Each row of a before or after table is a point. One or more steps were done to the points. Then noise was added and the rows were shuffled. The steps act on columns, c1 being the first. Write out the steps. A step turns or swaps two columns, mirrors them in a line or flattens them onto one, adds a multiple of one to another, or multiplies or shifts one. Angles are multiples of 10 degrees, from the lower column toward the higher: turns from -170 to 170, lines from 10 to 170 but not 90. Use the fewest steps. Two steps may share a column if one is a turn and the other turns, adds or multiplies; they go together, in the order done. Otherwise the lowest column goes first.

Before:
[[-6.4  0.8]
 [-1.9 -0.7]
 [ 1.8  3.4]
 [-3.0  0.5]
 [-4.8  0.5]
 [-3.0 -1.1]
 [-0.3  2.9]
 [ 4.5 -1.3]
 [ 3.1 -0.2]
 [ 2.7  0.4]]
After:
[[ 3.0 -4.9]
 [ 2.8 -3.7]
 [-3.0  5.1]
 [-0.2  3.5]
 [-6.3 10.2]
 [-3.0  3.4]
 [-1.9  2.0]
 [-4.8  7.7]
 [ 1.5  0.7]
 [ 4.6 -7.8]]
Steps: add -1.5 times c1 to c2

Before (11 x 3):
[[-1.3 -1.3 -0.9]
 [ 3.2  1.9 -1.6]
 [-1.7 -1.1 -1.9]
 [-4.2 -2.4 -0.3]
 [ 1.5  3.5 -0.1]
 [ 1.1 -0.1 -2.0]
 [ 0.3 -0.1  1.1]
 [ 2.2 -2.2 -0.6]
 [-1.7 -0.4 -0.1]
 [ 0.8  1.0 -6.6]
 [ 4.8 -1.0  4.1]]
After:
[[ 14.1  -1.3   6.6]
 [  2.4   1.2 -10.7]
 [  0.9  -0.3   1.7]
 [  4.5   3.8   0.0]
 [  3.4  -0.3  -3.3]
 [ -3.6  -1.3  -1.9]
 [  6.2  -2.6  -0.8]
 [-12.7  -2.3  -0.6]
 [ -5.1  -0.8  -2.8]
 [  9.7   2.0  -2.3]
 [ -5.1  -0.5  -0.1]]
Steps: multiply c1 by 3; multiply c3 by 1.6

Before:
[[-1.0  7.6 -0.6 -7.2]
 [ 1.0  1.2 -4.4 -0.8]
 [ 5.0  1.3  4.7 -3.1]
 [ 7.3  1.8  9.4 -0.1]
 [-3.1  0.3 -1.9 -3.3]
 [ 3.2  0.8  5.2  3.7]
 [-1.4  2.0  0.0 -5.1]
 [-3.2 -0.6 -3.6  3.4]]
After, 8 rows:
[[-4.7  0.6 -0.6  0.7]
 [-3.3 -3.4  4.6 -0.7]
 [ 8.6 -0.4 -8.9  1.9]
 [ 4.0  3.9 -5.6  1.4]
 [-0.8  3.0  3.7  0.5]
 [-0.8  7.3  0.7  7.1]
 [ 0.2  5.0  1.4  1.2]
 [ 4.8 -3.7 -4.0  0.8]]
Steps: turn c1 and c3 by -100 degrees; turn c2 and c4 by 90 degrees

Before (13 x 6):
[[-2.2 -1.3 -5.1 -1.1  0.6  2.3]
 [-4.4 -3.7 -2.2 -2.6  2.8  1.5]
 [-4.0  3.2 -1.0  4.7 -1.4  7.9]
 [ 3.7  4.1  0.0  0.7 -5.6 -4.3]
 [ 3.9 -2.6  0.1  2.5 -1.3  7.3]
 [-4.6  1.3  5.0  7.3  1.5  5.0]
 [ 0.5 -0.4 -7.3  5.2  2.1 -4.5]
 [-0.5 -2.5 -0.5 -3.9 -0.8  1.3]
 [ 3.7  2.7  2.7  1.7  1.5  8.1]
 [-1.1  6.9  3.6  7.6  0.0  1.4]
 [ 3.4 -0.2 -1.5 -3.9 -8.0 -2.8]
 [-4.3  4.3  1.3  5.0  2.4  7.2]
 [ 2.1  8.1  3.9  0.8 -6.2 -4.6]]
After, 13 rows:
[[-5.3 -1.6  0.0  2.7  2.3  1.5]
 [-2.0  1.5  0.1 -4.1 -6.0 -2.4]
 [ 3.7  3.2 -0.3 -2.3 -3.1 -4.3]
 [ 3.9  0.5 -0.2  5.6 -7.4  7.6]
 [ 5.3 -2.6  0.7  6.7 -1.5  4.8]
 [ 1.8 -3.6 -0.1 -3.5 -6.5  7.1]
 [ 3.5  1.6  0.1 -2.5 -4.1  8.3]
 [ 4.1 -2.9  0.1  0.7  5.6 -4.8]
 [-2.7  0.0 -0.4  1.1 -1.4  1.8]
 [ 4.9  1.1  0.2  6.8 -3.4  7.4]
 [-5.0 -0.5 -0.2 -0.8 -1.8  2.0]
 [ 5.0  7.1  0.1  0.2 -3.1 -4.2]
 [ 9.4  2.3  0.3  3.8 -0.7  1.0]]
Steps: turn c2 and c4 by 30 degrees; turn c1 and c4 by -70 degrees; multiply c3 by 0; add -0.7 times c6 to c5

Before, 10 rows:
[[ 8.4 -1.1  4.4  1.4  2.6  0.1 -2.2 -3.5]
 [-2.0 -4.1  1.9 -3.3 -3.3  1.8 -5.2  1.8]
 [-2.9  1.0  2.8  6.1  2.2 -1.6 -2.0 -3.2]
 [ 0.1 -1.7  2.5  2.5 -2.3  0.9 -4.0  3.7]
 [ 3.6 -0.3  5.1  0.3  2.6  4.0  3.0 -1.9]
 [ 5.6  3.1  0.7 -2.3  1.1  0.6  2.0 -3.0]
 [-2.5  0.8 -0.7 -0.3 -5.4  0.3  5.1  2.9]
 [ 2.9  1.1  2.9 -1.3 -3.1  4.9 -1.8  0.3]
 [ 2.1 -4.6 -5.4  7.2 -2.2  4.9  4.2 -0.8]
 [ 3.6  5.3  1.0 -0.5  3.1  1.7  1.2  5.5]]
After, 10 rows:
[[  5.9  -0.4   4.5  -2.7  16.7  -2.1   0.4   2.0]
 [  1.1  -1.7   3.0   4.4  -4.7  -4.0   0.9   1.8]
 [ -0.7  -2.6   1.9   1.1  -9.6  -5.4   1.7  -2.9]
 [  0.3   0.8  -0.9   2.2 -14.9   5.3   0.0  -1.0]
 [  1.8  -0.3   4.8  -1.7  10.0   2.6   4.3   0.7]
 [  3.1  -4.0  -5.3   0.0  -2.5   4.1   5.1   6.8]
 [  1.4   4.1   0.8   5.3  11.3   1.5   2.1  -1.3]
 [ -3.3   0.4   3.2  -2.1   1.1  -2.0  -2.2   6.6]
 [  3.9   0.2   3.6   0.1  -2.8  -2.1   4.6  -2.0]
 [  4.4   2.6   1.2  -3.9   9.2   1.8   0.4  -1.9]]
Steps: turn c1 and c5 by 30 degrees; multiply c5 by 2.5; multiply c2 by 0.7; mirror c4 and c8 in the line at 40 degrees; swap c6 and c7

Before:
[[ 1.0  1.2  2.4 -5.3  2.5  0.6 -0.4  0.2  9.2 -1.5  5.3]
 [-2.9 -1.1  2.8 -7.7 -2.7 -1.1  0.8 -2.4  4.7 -5.9 -1.1]
 [-1.1  0.2 -3.6  5.9  4.8 -6.9 -3.2 -5.6 -0.4 -0.8  1.3]
 [-2.6  0.0 -2.8  8.4  0.4  1.2  1.3 -7.3 -4.3  2.5  7.8]
 [ 1.4 -5.4  5.9  7.8  0.6 -2.7 -3.4 -5.3 -4.2 -3.3  2.7]
 [ 3.5 -0.7  0.2 -0.8 -5.7  6.8 -1.9 -4.1  4.6  3.7 -2.6]
 [ 3.0  2.6  6.3  0.5 -1.0  3.0  2.9 -2.2  4.0  6.1 -5.6]
 [ 0.5 -1.1  1.0  4.5  1.0 -1.2  2.9 -1.3 -4.1 -0.3  0.9]
 [ 3.9 -0.2 -0.4  2.7 -1.2 -0.5 -4.8 -6.6 -8.8 -1.1  4.5]
 [-2.5  1.4  2.3  4.8 -1.1  8.4 -2.4 -5.8  1.8  4.6 -0.5]
 [-0.6 -6.4 -0.1 -8.4  3.2  1.3  3.0 -3.4  8.7  1.5  1.8]
 [ 1.9 -0.3  5.3 -5.9 -1.5  0.3  3.9 -8.7  8.8 -1.0  1.5]
 [ 3.4 -2.7 -0.8 -2.8 -0.2  3.4  4.3 -4.3  9.1 -5.7  2.2]
 [ 0.4 -0.4  0.7  2.9  7.4 -0.3 -0.7 -6.7 -4.7 -4.6  1.6]]
After:
[[-8.3 -0.1  2.4  8.3  0.4  3.8 -3.3 -3.8 -2.6  2.5  7.7]
 [-6.9  0.1 -1.5  5.8  4.6 -3.3 -4.3 -4.8 -6.8 -1.0  1.3]
 [-2.5  0.2 -8.2 -2.8 -0.1  0.4 -0.2 -0.2  5.1 -5.8  2.2]
 [-9.0 -0.1 -2.4 -8.0 -2.6 -3.7 -1.1 -0.8  2.8 -5.7 -1.2]
 [-5.1 -0.1 -6.7 -5.4  2.4 -3.8  0.2  0.0  5.4 -1.7  5.5]
 [-8.4 -0.2 -0.4  4.7 -1.1  4.2 -3.9 -4.7  7.6  4.7 -0.6]
 [-2.1  0.2  7.2  2.8 -1.0  2.6 -5.0 -6.7 -3.9 -1.0  4.5]
 [-4.6  0.1  6.6  7.6  0.7 -3.9 -4.2 -4.7  0.7 -3.1  2.7]
 [-5.8 -0.1  4.3  2.7  7.4  0.9 -3.5 -4.2 -1.7 -4.5  1.5]
 [-6.5 -0.1 -7.6 -8.4  3.3 -1.8 -0.7 -0.7  4.2  1.7  1.8]
 [-2.9  0.0 -0.4  0.4 -1.0 -2.7  0.2  0.3  7.7  6.1 -5.6]
 [-3.8  0.1 -4.8 -6.1 -1.6 -5.5 -2.6 -3.3  6.9 -1.0  1.5]
 [-2.3  0.1 -3.8 -0.7 -5.7  3.6 -2.8 -3.3  6.3  3.5 -2.5]
 [-5.6  0.2  3.8  4.7  1.0 -0.2  0.5  0.5 -1.7 -0.1  0.6]]
Steps: shift c1 by -6.0; multiply c2 by 0; turn c3 and c9 by 60 degrees; turn c6 and c9 by 40 degrees; flatten c7 and c8 onto the line at 50 degrees

Before, 8 rows:
[[ 4.0 -5.7 -1.9 -1.7  7.6  0.9 -2.8 -3.0  7.1  3.2  2.3  3.5]
 [-2.7 -6.3  2.2  2.1  4.4  0.4 -1.4 -1.7  3.5  2.8 -2.1  3.1]
 [ 0.3  2.4  0.1 -1.3  4.3  0.8  3.6 -2.3  3.1 -0.5  2.8  0.9]
 [-5.0 -4.3  0.2 -0.7 -3.5  0.4 -1.6  1.4  7.3 -0.9 -2.2  0.0]
 [ 1.4 -1.8  4.5  3.4  1.7 -0.7 -2.4  0.7 -2.4 -6.6  1.1  2.4]
 [ 4.3  4.9  4.3  1.1  0.1  0.3 -2.3  3.2  0.7 -2.1 -2.0  3.9]
 [-1.2 -4.0 -3.0  2.7 -2.0  3.8 -5.9  5.1  0.1  2.8 -0.2 -4.2]
 [-3.8  1.7 -0.5 -2.7  0.4 -6.7 -2.4  0.9 -3.8 -6.8  1.4 -3.5]]
After:
[[  0.3   2.2   0.0  -0.9 -12.9   2.5   3.7  -2.0   3.1  -0.3  -1.5  -1.0]
 [  0.2  -4.6   1.3   0.9  -2.1  -1.2  -2.4   3.3   1.0  -2.0   2.0  -5.7]
 [  4.1  10.7   0.8   2.2 -10.4  -1.2  -1.4  -1.6   3.2   2.9   1.9  -0.1]
 [ -3.0   1.4  -1.1   2.7   7.3   2.6  -6.1   5.1  -0.1   2.4   2.4   3.4]
 [  3.4   0.6  -0.6  -0.7  11.5  -0.7  -1.3   1.5   7.5  -0.7   1.9   3.9]
 [  1.1   3.5   1.5   3.6  -4.2   0.0  -2.4   0.4  -2.3  -6.6  -1.6  -2.7]
 [ -0.4  -1.4  -0.1  -2.7  -1.6  -4.2  -2.4   1.0  -3.8  -6.6  -5.2   5.1]
 [ -0.1  12.9  -0.6  -1.6 -19.4   2.1  -2.9  -3.0   7.2   3.4  -1.5  -5.4]]
Steps: turn c1 and c12 by -130 degrees; multiply c5 by 3; turn c2 and c5 by -160 degrees; multiply c3 by 0.4; mirror c6 and c11 in the line at 20 degrees

Before:
[[ 4.8  2.8 -6.2  0.4  0.8 -0.6  1.7  3.1 -0.9  0.0 -3.4  3.3 -2.6  1.5]
 [-1.1  1.9 -3.6  1.5  7.7  5.4  3.1 -0.8 -2.0 -4.8 -3.8  0.0 -1.8 -0.3]
 [-2.3 -0.5 -0.6  6.2 -0.2  3.3  6.7 -1.3 -1.1 -3.1  0.5 -0.3 -6.6  5.5]
 [ 1.6  1.7  3.9  0.0  2.7  7.1  7.6  5.3 -4.4 -8.5  0.3  2.3 -5.8  0.3]
 [ 6.8 -5.9  0.5  3.5 -1.4  1.6 -2.2  0.5  6.6  3.4 -1.4  0.5  7.8  2.8]
 [ 3.3  0.0 -0.5  3.2  1.5  4.2 -1.9 -2.7  1.5 -1.7  2.6 -0.1 -6.1 -0.5]
 [ 6.1  1.6  8.8  5.3  0.0  0.0 -0.4 -2.0  4.5 -0.9 -1.0 -5.6  0.4  7.5]
 [ 3.5 -3.3  0.9 -0.2 -3.9 -4.4 -1.5 -4.5  4.1 -3.5 -0.2 -1.1  3.8  2.9]
 [ 9.6 -0.1 -4.4  3.0  2.1  1.6  3.2 -3.8 -0.3  0.0  2.0  0.9  4.7  1.4]
 [ 1.0  3.0  3.5 -1.3  5.1  7.4  6.6 -0.6 -2.9 -5.6 -3.0  9.6 -6.5  4.4]
 [ 6.0 -3.7 -3.1 -2.9  1.1  0.9  2.7 -3.1  0.8  5.2 -1.6 -2.8  0.8  0.4]
 [ 7.5 -3.9 -1.8  3.5 -2.5  2.1 -2.3 -3.9 -3.0  0.8 -5.0 -1.4  2.4  1.0]
 [-3.6  8.7  2.9  0.0 -0.1 10.6  6.0  0.5 -3.4 -5.0 -0.2  3.0 -4.6  1.6]
 [ 0.1  0.6 -1.2 -0.1  1.9  6.5 -0.7  0.0 -3.1 -4.4  2.5 -2.3 -3.8  8.4]]
After (14 x 14):
[[ 4.8 -2.0 -5.1  0.0  1.0 -0.9 -2.4 -0.5 -1.1 -1.9  4.3  3.2 -2.2 -1.7]
 [-1.5  0.6  3.4 -0.1  2.6  6.9 -8.0 -5.3  2.0 -8.8  2.3  1.6 -5.9 -6.8]
 [ 2.4  0.0 -0.1  3.1  1.3  4.0  1.5  1.4  0.0 -2.8 -4.1  0.0 -6.4  2.1]
 [ 5.7 -1.9  8.6  5.6 -0.1 -0.3 -0.5  2.2 -9.9 -2.8 -0.3 -5.0  0.7  4.1]
 [-2.7 -0.7 -3.2  1.2  7.7  5.0 -3.5  2.3  2.0 -4.6  3.1 -0.5 -1.9 -2.4]
 [-1.1 -0.1 -0.6 -0.1  2.1  6.5  0.5 -1.8 -6.2 -3.8 -2.0 -2.4 -4.2 -8.3]
 [ 7.8  2.6 -3.7  3.6 -2.2  1.4  3.9  6.1  0.6 -1.9  2.8 -1.6  3.1 -5.3]
 [ 1.9  2.6 -0.2 -0.1 -4.0 -4.2  2.8  4.2 -4.7 -4.7 -2.4 -0.7  4.1  4.9]
 [ 7.8  4.4 -2.0  3.8 -1.6  1.6  4.0  0.1 -6.2  0.9  2.2  1.0  7.7  8.9]
 [-3.0  2.7 -2.1  6.4  0.2  3.5 -6.4  1.1 -5.0 -2.2 -1.7 -0.6 -6.7 -3.3]
 [-5.2 -6.4  6.0  0.0 -0.4 10.3 -8.4 -0.4  0.1 -3.3  0.4  3.6 -4.4 -5.6]
 [ 7.9  4.0 -5.6 -3.3  1.5  0.8 -1.5  3.3 -1.1  3.3 -0.3 -2.5  0.9  1.0]
 [-1.2 -0.7  4.0 -1.2  5.1  7.2 -7.4  1.8 -2.3 -4.9  2.2  9.7 -6.5 -6.3]
 [ 8.9  0.9 -5.0  3.0  2.3  1.6 -3.1  2.2 -1.6 -3.0 -3.1  0.9  4.8 -1.0]]
Steps: turn c1 and c10 by -20 degrees; turn c2 and c7 by -160 degrees; add -0.5 times c2 to c3; turn c8 and c11 by 150 degrees; multiply c9 by 1.6; turn c9 and c14 by 110 degrees
